Each wall is flat, endless, passes through zero and stands at right angles to its row. A trip goes straight from one point to another. Which walls does it cross, in order?
In the rows, zero is written as 128.

Walls:
(1): [125 165  85]
(2): [146 140 152]
(3): [138  94 153]
(4): [163 197 161]
(5): [ 72 145  94]
(6): [ 77 212 140]
(7): [ 86 144 127]
(8): [169  78 153]
Trips:
[102 181 181] to [125 146 126] => 1
[163 152 163] to [191 190 122] => 3, 1, 8

Walls:
(1): [112 139 106 155 215 145  98 138 155]
(2): [185  76 156 100  51  98 163 196 151]
(3): [ 83 136  86 128 104 139 187 133  86]
(4): [117  78  92  96 164 108 165 119  98]
(5): [105 170 155 138  90 118 160 145  93]
(6): [177 193 138 166 121 128 130 123  88]
(7): [176  62 112 140 168 179 121 152 189]
(8): [129 102 124  77 134 109 179 157  58]
(9): [198 140 179 107 147  78 171 179  71]
Trips:
[214 149 103  99 208 197 123 116 109] to [140 128 128 114 188 134  95 101  90] => none
[ 75  81 185 123  88  84 143 183 102] to [106 121 139 123 109  96 180 131  99] => none
[139 132  82 148 139 152 123 151 102] to [ 93 185  69 166  76  32 152 122 126] => 5, 7, 1, 8, 4

Walls:
(1): [ 98  61 133 152  94  78 165 158 105 132  84 125 125 100 149 128  72 143
  71 102]
(2): [ 56 133 119  93  50  93 190 175  69 155 119 169 122 107 146 222 180 111
  77 156]
(3): [148 116  73  46  99 137 109  59  82  44 121 166 133 133 150 108 189 133
 151 115]
(4): [135 149 126 165 118 131 139  89 135  71 179 128 182  77 116 134 125 107
  94 203]
(5): [ 91 129 127 110  88  15 134 169 151 159 163 122 169 182 123 114 134 174
  47 166]
(6): [112 122 186 115 196 157 144  66 178 164 140 194 134  57  63 128  98 149
 159 140]
(7): [103 134 127  82 110 187 170 143 155 105  83 158 130 134 105  35 156  96
 179  87]
Trips:
[109 101  74 114 145 139  77 107 123 170 109 168 138 165 151  77 117 136
 115 150] to [170  83  76  63  29  89 131 110 155  99 108 139  54 178 150 179  81  66
 101 177] => 1, 2, 7
[ 56 114 123 148 125  99 155  92 113  70 130 157 166 118 112 122 151 220
  85 117] to [141  61 114 110 150  85 146 105  73 121 205 128 120  86  91 105  55 141
  75 152] => 2, 3
[ 92  94 126 138  59 150 135  60 107 155 115 107 191 155  65 153  62  96
  84  95] to [161  79  81 105 117 146 141 145  59 132 112 168 152 111  80  73 189  95
 157 166] => 7, 3, 5, 6, 1
[162 166 209 143 110  99 150 106  67 174 126 112 168  93 102 176 127 171
 101 164] to [152 159 124  93 110  95  83  60 140  97 162 145 167 118 164 171 121 110
 149 200] => 1, 3
[121 101 204 137 125  93 205 123 118 194 124 186 144 170 116 149  73 121
 141 135] to [ 48 138 119 193  87 145 103  79 116  94 201  88 159 115 121  97 141  81
 125 152] => 4, 1, 6, 2, 3
[110  73 104  74  49 154  47 190 118 147  88 124 122 122 142 105 121 105
 179 117] to [120 211 216 175 122 164 104 234 121 170 203 131 137 108 119 109 159 169
 135 123] => 3, 1, 5, 6, 7, 4

Walls:
(1): [138 143 136  72 106 159 149 143 167  83  93 110 133 123 207 129  82  84
 206 146 143 152  84 175 152  93  97 128 209 174  94  94 103 138 152 139
  77 179 117 169 104 146 125 146 169 148  78  99]
(2): [105 144 139 154 117 180 166 184 151 149 115  96 145 132 150 143  42  47
 125 189 122 123 191 116  58  95 101 191 175 129 139  38 132 169 135  95
 138 103 152 102  95 143 140  97 112 130 146 186]
(3): [100 138 103  47 194 174 176  97 101 128 156 135  94 127 117 140 140  71
 156 166 168  65  99 102 165 168 106 120 115  92  78 224 165 100 129 100
 118  96  74 170 106  94  84 144 106 201  58  81]
(4): [132 162  41 135 118  10 200 147 169 132 119 116  95 169 140  80  92 147
 178 156 185 157 117 137 210 137 101 142 110  90 136 141  89 162 182  93
 134 157 120  95 137 130 121 114 146 117 125 144]
(5): [ 78  94 118 146 135  95 109 156  96 139 119 132 111  99  91 144 130 162
 113  78 115  78  52 144 112 108 136 164 115  97 165 167  92 152 175 221
 156 141 143 105 168  66 108 157  98  91 107 142]
Trips:
[106 162 139 119 127 198 197 126 134 174 135 167 131 134  91 127  97 109
  83 192 136 161 165 186 141 113  92 128  92 190 155 184  81 106  95  94
 157 141 152 110 133 118 143 135 101 169  80  67] to [ 89 135 186 114  58  90  95 117 139 106 137 171  96 142 174  63 112 155
 143 132  78 109 183 126 116 130 177 155 172 113 171  88 118  73 111 150
  97  91 129 161 104 142 140 124 132 122 109 105] => 3
[153 149 110 126 120  39 120 129 103  64 124 129 114  80  58 185  29  61
 179 136 172 118 133  81 164  77 154 118 127 105 131 118 141 162 107  95
  69  83 176 172 104  98 139 185  85  88 110 122] to [ 82  85 105  68 131 160 101  77 156 182 210  58 176 107 141 123  89 101
  84 118 155 114 146 156 136 150 159 135 103  74 158 140 127 115 159 123
  54 143 139 175  94 142 162 110 112 152  94 143] => 5, 4
[128 119 146  87 163 101 123 129 153 186 114 151 101  32 172 113 104 118
 142 112  77 118 122 137 133 161 108 170  72 207 101 124  79  51 163 182
 173 101  96 137  92 120 155 144 125 128 155 157] to [164 204 165 150  89 186  78  98 130  54  93 113 211 110 131 129 155 135
  56  70  84 178 170  59 177 129 161  64 106 174 130 144 102 102 108 141
 182 152 141 119 108 120 220 183 181 109 135 130] => 3, 1, 5
[136 121 156 104 136 127 146  63 155 152 164 140 150 101 183 104  60 111
  80 148  97 176 193 166 159 133 131 172 163 131  90 101  83 113 108 121
 100 110  91 143 147  92 100 104 123 152 140 122] to [164 166 161 105 187 174  85 152 137 136 162 129  63 115 129 108 139 187
 145 175 194 115 193  65  63  84 180 122  95 157 126 118  99 200 143 183
  59  90 101 104 130 192 138 117  78 188 190 150] => 3, 1

Walls:
(1): [110 137 126 183 106  89 103 134  99 100 152 126  80  72 170 143 162 157
 118  82 101 124 127  52 149 167 122  83 127 190 139 127  99 135 109  91
 136  89 158 152 198 105  92 158 155 121 124  89]
(2): [ 92  34 143 171 153 130 179  90  94 117 204 194 143 175 106 176 119 162
  83 113 132 135 107 112 172 105  55 139 157  65 140 144 167  37 170 108
 142 156  45 110 105 204 201 158 186 132 124  79]
(3): [159 163 136  59 130 119 111 169  50 151 178 140 176 189  77 177 100 153
 166 181 135 171  80 152 118  82  62 153 193 139 158 193 146 152 129 137
 148 110 200 159 151 116 162 190 173 145 140  88]
(4): [119  38  87 140 201 138 194  80 186 114 146  56  84 183  67  89 101  80
 111  40  46 115 137  47 127 112  68 122 114 173 110  56  93 148 149  79
 131 180 120  68 130  94 216 144 162 181 199 177]
(5): [126 132 154  77 146  92 123 108 147 206 117 185  95  95 154  86 219 148
 144 152 180 120 167 132 137  84  99 150 187 132 125  50  95  99 106 175
  40 144 121  79 135 174 114 102 148 111 123 185]
(6): [155 105  73 168 152 150 122 100 119 101 179 145 142  69 140 144 134 145
  99  78  84 132 141 137 136 106 181  62 116 110 123 116 126 101 168  91
 174  85 120  90  58 142 196 202 133 146 119  89]
(7): [127 196 143 117 162  64 132 114 109 169 126  74  69 162 152 159 137 137
 131  75 117 122  89 104 157 125 165 141 208  84  89 135 140 177 130 112
 165  85  85 142  78 147  80 200 140 141 150 120]
(8): [ 47 195 183 121 125 133  95 106 179 138 170 157 123 144 129  77 117 161
 105 139 144 132 104  49 102 120 136  97 120 136  82  87  80 142 105 173
  66 193 102  88  96  91  81  75 154 126 125 129]
(9): [172 102 133 144 138  98 120 118 110 133 116 130 124 143 119  45 159 138
  95 163 144 174 123 112 159 128  99 138  90 206 140 122 160 125 150 151
  49  36 136 177 166 121 137 101  95 110 173 139]
(10): [ 87 153 152 138  88 145 133 193 209 146 155 132 148  99 166 159 175 157
 144 120 168 147 143 156 122 125 104 110 160 135 204 134 118 167  32 113
 228 223 175 136 134  95 148 122 162 175  81  96]
(11): [138 151 174 185 136 159 129 189 113 134 112 139  74 146 150 206 110 157
  72 111 222 145  96 128 187  93 172 171 130  56 163 138 147 111 136  92
 199 144  71 105 134 103 101 101 138  81 149 160]
(12): [121  92 134 134  42 117 181 117 137  82 212 114  54 180  75 103 194 122
 101 127 176 144  90 119 114  80 159 191  83 119  91 135 135 108 129 147
 120 109 140 145 130 141 129 227 149 125  72 124]
Trips:
[201  96 132 130 115 137 139 127  87 140  91 103 113  67 132 172 120 133
 143 109 128 162 195 100 141  98 138  67 115 142 182 129 162  90 194 148
 145 147 147 102 146 188 159 111 126 153 116  81] to [103 117  95 169 181 149 117 158  54 119 110 152 113 118  87 151 158 203
 151  96 130  63  72  99  89 113 115 174 147  81 121 144 155 158 139 178
 124 106 160  85 176  66 146 115  97 103  37 127] => 3, 9, 12, 6
[131 155 181 120 126 193  99 159 160 118 165 119 134  85 135 127  90 117
 136 124  94 113 155 141  97  90  94 123 133  80 131 152 146 114  52 120
  66 124 116 131  93 111 115 100 113 149 154 140] to [130 230  94 169 141  71 148 117 179 125  74 121 103 119 139  92 122 129
 106 153 153 138 137 110 106  48 118  95  97  94 112 152 144 123 118  91
 106  48  95 149 131 188 100  72 115 104 141  97] => 11, 9, 10, 7, 1
[178 126 159 151 113 144 173  90 113 116 121  42 111 210 155 114 193 128
 191 149 147 133  66 186 172 133  36 145  87 155 100 116 124 176 129  89
 183 146 153 158 119 102 158 145 116 163 105 124] to [163 152  23 194  42 132 148 105 134 134  82 125 149  67 154 168  97 101
 112 118 145 104  93 114 194 177 125 141 149 168  88  35 138 164 119  93
 145 156 115 167  80 127 179 120  84  87 121 129] => 1, 3, 6, 11, 12, 9

Walls:
(1): [152 148 127 191 159 128 147 185  74 124 100 128 194 102  92  86  93 123
  99  98 153 137 171  92 142 108  85 115 104 111 152 133 148 122 170 195
 110 170 130 104 102 128 142 108 164 134 175 171]
(2): [106  97 118 136 147 162 112  90 118  89 171 131 130 122  77  93  85 132
 134 105 145 113 124 103 155 186  91  29 173 122 140 111 127 141  63 150
 100 119  92 199 221 151  87 149  99 164 128 123]
(3): [124 151 107 163 164  91 119 170 161 153 146 170 144  73  83 145 126  99
  23 122 122 100 169 103 210 146 132 106 131 138  94 195  71 140 107  85
 105 180 136 164  97 129 121 112 159  76  48 115]
(4): [132  77 206  89  66 126 142 157 142 121 108 147  55 119 148  94 141 142
 213 177 130 151 161 140  69  74 148 141 228 169  85 149  81 105  30  94
 142 128  98 224 122 118 154 160 123 120 132 136]
(5): [125  89 139 131 161 144 112 146 136 182 100 122 158  75 106 115  75 131
 104 152 171 122 145 118 159 118 136 146  95  89 109 117 171  70  76 103
 118 171 129 127 102  90 155  99  85 102 119 135]
(6): [148 138 130  84 127 198 102  80 107 149 127 162 125  93  92 153  92 128
 154 126  98  98 121 123  95 194  93 112 113 175 168  96 185 103 127 151
 150  76 106 113  94 126 158 131 171  89  80 143]
Trips:
[135  94  62  71 128 105 164 176 140 138  52  55 163 112  71  64  71 119
 116  99 119 110 165 175  78 151 144 104 122 114 171  85 187 153 182 129
 140 117 174 166  99 112 152  65 112 125 173  99] to [149  60 108 147 127 133 120 109  75 180  67 103 134 123 130 143  49 123
 107 145  61 135 139 100 148 105  73 158 116  52  79 139 133 169  98 122
 172 138  99 133 143 138 133  84 125  83 127  96] => 3
[194 158 101 137 180 102 165 106 153 168 137  80  95 160 132  97  63 203
 190 106 118 106 174 111 186 117 128  93 149  97 127 155 100 174 131 207
 160 166 169  43 120 153  74  60 143 162 118 159] to [133 189  96 149 162  87  75 115 125 113 180 140 175 137 147  88 109 114
 149 139 132 128 145 118  50  86 139 101 157 133 156 138 116 137 162 124
 179  81 170 140 113 121 125  80 142 117 148 151] => 2, 6
[137 122 111 132 102 151 130  77 107 101 166  68 169 158  99 157 127 115
 141 116 138  80 158 117 109 198 103 117 110  80 175 112  85  43  98  56
  76 149 127  81 179 142 125  77 155 158 112 150] to [152 137 126 196 186 114 110 135 101  67 132 142 123 107 198  88 158 158
 153 135 141 164 137 140 129 187 101  66 121 103 114 148 153 152 147 102
  61  99 145 125 163 154 172 124  62 161 149  75] => 1, 6, 5
[171  49 154  74 103 153 122  76 152  98 153 140 142 136 217  95 149  98
 119 106 138 192 122 126 165  97 127 125 164  71 157 113  95  76 110 116
  69 172 186 159  89 168  60  65  71 230  85 186] to [118 123 138  90 145 117  95 185 150 214 104  80 149 129 107 176  91 194
  87  85 161 145 137 110 147 217  76 104 129 121 132 105  71 183 108 131
  55 115 137  75 113 173  94 134 185 139 101  90] => 3, 4, 1, 6
[137 148 154 131 158  69 121 160 109 108 162 158 137 101  92 118 137 166
 113  79 106  81 149 191 117  94 150 145 130 161  56 161 152  84 159 118
 107  97 136  57 120 111 139 124 123 130 148 205] to [100 160  63 162 163 145 131 122  99 119 128 132  75 120 145 129 101 120
  89 114 186 150  55  81 190 208  82 169 140 110 151 156  72 141 145 144
 139 170  85 111 144  79 140 167 191 153 125 113] => 5, 2

Walls:
(1): [121  74 107 192 145 128 135 124 187 115 111 101 117  90 114 145  74 158
 118 146 108 116 152 137 115 120 121 151 109 125 111 132 146  91  78 161
 135 136 102  98 144 144 139 150 156 114 147  95]
(2): [148 160 116 127 115 167 132 156 163 158 153  94 127 145 104 133  60  71
 161 110 100 123  62 111 155 149 162  90 155 205 128 159 137 136 132 160
  95 148 139 137 117 125 135 112 118 151 149 132]
(3): [ 65 145 149  84 144  87 140 106 148 123 123 142 152 118 151 130 150 174
 130 115 116 133  75 131 143 126 112 105 133 148 109 199 102 121 111 117
 152 159 121 134 122 124 134 114 127 110 116 109]
(4): [110 140 105 161 108 131 142  98  85  78 147  88 117 123 119 128 174 108
 112 101 153 127 178 177 138 146 104 107  53 100  80  66 129 129 143 123
 138 150 146 125 134 113  96 180 104 103 135 121]
(5): [198 147 138 150 119 140 167 153 122 102 140 175 128 153 107 170 111 151
 140 120 125 148 120  97  80 140 118 103 173 177 182 133 106  92 109 121
 104 130 119 194 131  67 158  98 172 123 120 107]
(6): [159 124 180 111 116  94 135 122 169 110 119 100  98 116 127 131  95 125
 114 153 147 175 114 122 109 156 136 168 131 139 147 136 190 157 103 121
 120 151 129 172 108 147 116 107 144 108 178 144]
(7): [108 159 116 147 142  92 142 169 123 113  80 105 138  78 149 132  86 147
  55 100 112  67  64 105  95 151 146 138 143 125  73 139  96 112 155 127
  98 111 109 139  66 161 143 166 164 147 135 168]
(8): [197 135 122  80 146 111 111 122 115 153 186  78  69 128  40 188 131 119
 102 107 145 143  95  95  61 122 113 153 134  80  94 146 150 120 125 127
 145 158 139 150 113 147 104 172 127  71 111 103]
(9): [117  84 118 126  70 169 184 136 136 132 148 171 133 112 162 157 145 100
 129 102 128  91 133  98 128  99 138 173 110  92 105 126 141 126 123 138
 191  59 134 100  90 121 159 203 135  85 116 157]
(10): [104 138 120  72 167  98 114  96 130 106 117 114  98 102 160 146 114 149
 116 119 134 165 170 156 156  83 157 150 141 131 167  94 171 132 100  68
 108 127 130 141 150 118 174 115 105 172 101 179]
(11): [101 128 118  92 138 151 149 132 153 175 106 141  99 134 121 172  93 132
 116 135  96  99 117  88 123 156 100 144 132 130 135 160 122 147 136 118
  55 105  99 112  99 145 103 123 138 129 102 185]
Trips:
[148  80 106 169 153 123 160 152 170 175 158 142 132  84 104 121  98 154
 138 162 104 132 107  89 143 138  92 121  96 100 113 122 137 136 109 115
 152 128  78 156 135 113 134  94 102  98  90 158] to [153 120 150 138 141 140 133 131 152 141 144 164 204 137 100 143 166 153
  71 150 114 149 171 142 165 103 146  57 149 132 128 132 143 148 129 124
 105  58 190  93 112 144 136 107 116  97  97 112] => 6, 8, 3, 1, 11
[ 85 128 121  99 132 136 181 149  92 128 105  95  75 109 164 135 111 157
 126  89  73 131  89  87 155 122 118 143 118 134 127 110 104 124 140 174
  82 119 182 140  88  93  98  80 142 127 156 128] to [146 124 115 144 102 111 157 151 110 162 136  81 161  97 108  95  78 143
 134 117 116 112 114 104 142 211 161  79  93 167 137 166 205  74 119 150
  83 100 135 125 129 144 130  94 126 139  85 127] => 1, 3
[ 89 143 122 139 137 157 149 126 128 142 182  86 115  88 133 112  89 125
 122 128 150 106  88 143  78 124 121 199  89 119 139 166  79 179  59 131
 127 151 169 139 119  86 101 123 121 113 137 151] to [102 159 160  76 173 131 137 152 114 128 112 128 119 151 109 157 171 136
 171 133 129 111 131 140 100 101 116  96 127 144  61 164 125  74  86 172
 122  44 119 184 133 170 120 142 106 117 148  94] => 4, 6, 5, 1, 2
[147 140 145 126 120 134 116 103  77 118 143 161 106  50 152 115 131  81
 122 201  54 168 139 163 113 101 118 102 116 158 138 150 111 112 175 107
 146  51 173 156 100 107 114 120 162  98 187  91] to [115 155 157 128 137  99  96  65 158 128 144 153 123 138  91 154 139  93
 144 150  79 111 114 167 135 117 119 108 105 159 179 104 167 136  89  67
 112 149 167  84 177 111 111 147 161 118 114  94] => 9, 10, 3, 1, 2, 8
[101 136 101 135 135  76 138 110 150 107 123 106 124 166 145 139 123 141
 104 124  95 151 129 110  88 129 121 152  69 129 137 151 159 105 114 170
  83 139 142  90  89 135 120 138 163 101 114 155] to [143 133 125 127 118 134  97 115 151 137 161 116 119 112 112 125 136 132
 132 102 187 152 118 130  61 131 145 162 128 174 132 126 116 201 115 142
  97 171 162  98  87 129  84 137 104 192  83 129] => 9, 2, 3, 1, 7
[126 142 194 152  96 148  97  80 102 135 131 153 118 152 119 104 101 123
  71 158 157  98 182 102 166 160  70 115 138 160 135 129 150  84 160 110
 120 166 103 178  85 131 178  82 167 135 128 168] to [190 144 100 147 169  73 133 144 148  65 113 127  80 146 116 136 125  96
 149 121 179 144 162  72  77 124 138 107 172 122 158 153 133 116 150 157
 114 155  68 148 163  78 125  85 157  97  86 198] => 8, 2, 7

Walls:
(1): [119 156 160  38  74 136 113 105  93 138 137  86 117  90 161 135 150 145
  59 100 171 117 151 133 111 163 159  88 162 100 108 145 121 140 114  63
 122  61 125 108 167  91  92 114 135 137 126 142]
(2): [ 82 153 154 124 135 112 124 190 147 141 173 124 105 115 102 165 120 121
 142 143 121 163 113 152 144 102  89 135 162 105  60  94 109 130 155  97
 160 165 141 132 129 139 132  83 125 145 175 122]
(3): [112 104 132 102 161 165 126 139 121  88  77 149 111 123 131  74 137 116
 196 146 110 102 138 121 102 110  78  68 114 101 143 146 214 123 103 126
 101  82 121 113 134 136 131 123 148 132 101 127]
(4): [ 89 123 139  95 103 131  91 111 166 124 162 132 119  94 171  92 140 122
 173 138 147 166 115 117 191 167 102 157 137 153 128 122 148 117 138 137
 133 138  90 136 169 107 106 173 128 140 112 117]
(5): [147 114 164 140  96 177 193 184 139 103 100 128 199 121 104 141 107 153
 139 130 125 149 130 101 174 107 171 156 170  98 108 125 169 137 159 153
 185  93 108 122 171 143 127  89  85 165 131  94]
(6): [ 70 100 115 146 113 136 140 109 101 143  86 167 109 117 168  68 139 163
 124 101 118 106 158 125 149 158 112 133 133 161 124  94 119 130 104  71
 142 182 142 101 116  81 128 111 117  69 122 149]
(7): [133 164  99 152 143 126  84 151 173 191 111 162 107 121 106 114 106 145
 193  98 108 103 109 168  90 117  71 129  73 111 153 106 180 175 101 149
 140  85 142 119 126  88 153 187 164  93 114  98]
(8): [ 74 144 150 114  97 116  93  93 132  58 128  96 147 131 143  95 135 129
 175  99 136 150 118  70 134 123 147 128 123 155  96 113 169  94 109 128
  92 141  71  79 153 111 111 105  81  83  87 147]
(9): [ 85  99 167 132  79 153 128 170 101 158 158 191 125  93  89 128  61  70
  90  87 136 141 177 109 151 121 157 131 108 137 152 169 105 111 120 162
 127 125 143 116 135 130 117 149 109 124 135 157]
Trips:
[156 176 139 166 125  98 152  88 125 168 107 126 105 142 147 146 131 150
  96 143 138 214 122 172 107 104 124 101 179 149 121 152 130 130 114 138
 158 154 135  72 123 133 149 144 160 130 132  83] to [ 97  61 134 168 103  83 162 184 110  99 151 146 124 117 167 112 179 100
 152 134  73 133 153  92  82 169 183 160 127 171 130 110  87 146  98 138
 125 112 128 134  79 104 139 168 101 110 131 114] => 1, 6, 7, 2, 9, 8, 4
[ 80  88 126 145 146 114 136 136 142 133 117 128 139 114 103 163  66 111
 127 154 115 121 102  98  97 142 118 171   7 131 122  92 163 119 188 158
 166  85 115  54 136 185 130 139 107 163 163 148] to [175 127 100 124 117 139 143 151 105 136 116 122 148 153 105  88 145 147
  97  98 134 161 144 112 128  86 121  77 121 165 128 142 119  83 126 135
 123 146 111 140 196 176 105 152 188 132 157 146] => 8, 2, 7, 1
[136  96  89 143 137  77 143  92 127 153 132  48  70 134 114 113 150  58
  95 171 154 125 111 186 180 145 116  84 114 103 139 156  71 133  92 124
 104 132 130 174 121 126 134 163 166 177 147  56] to [149 144 146 136 144 155  91  78  85 106 136 129 100  70 126 144 141 177
 101 153 102 149  86 141 108 165 109 139 113 116 155 150 129 213 171 171
 129 143 113 140 151 155 103 118 192 163  83  77] => 7, 3
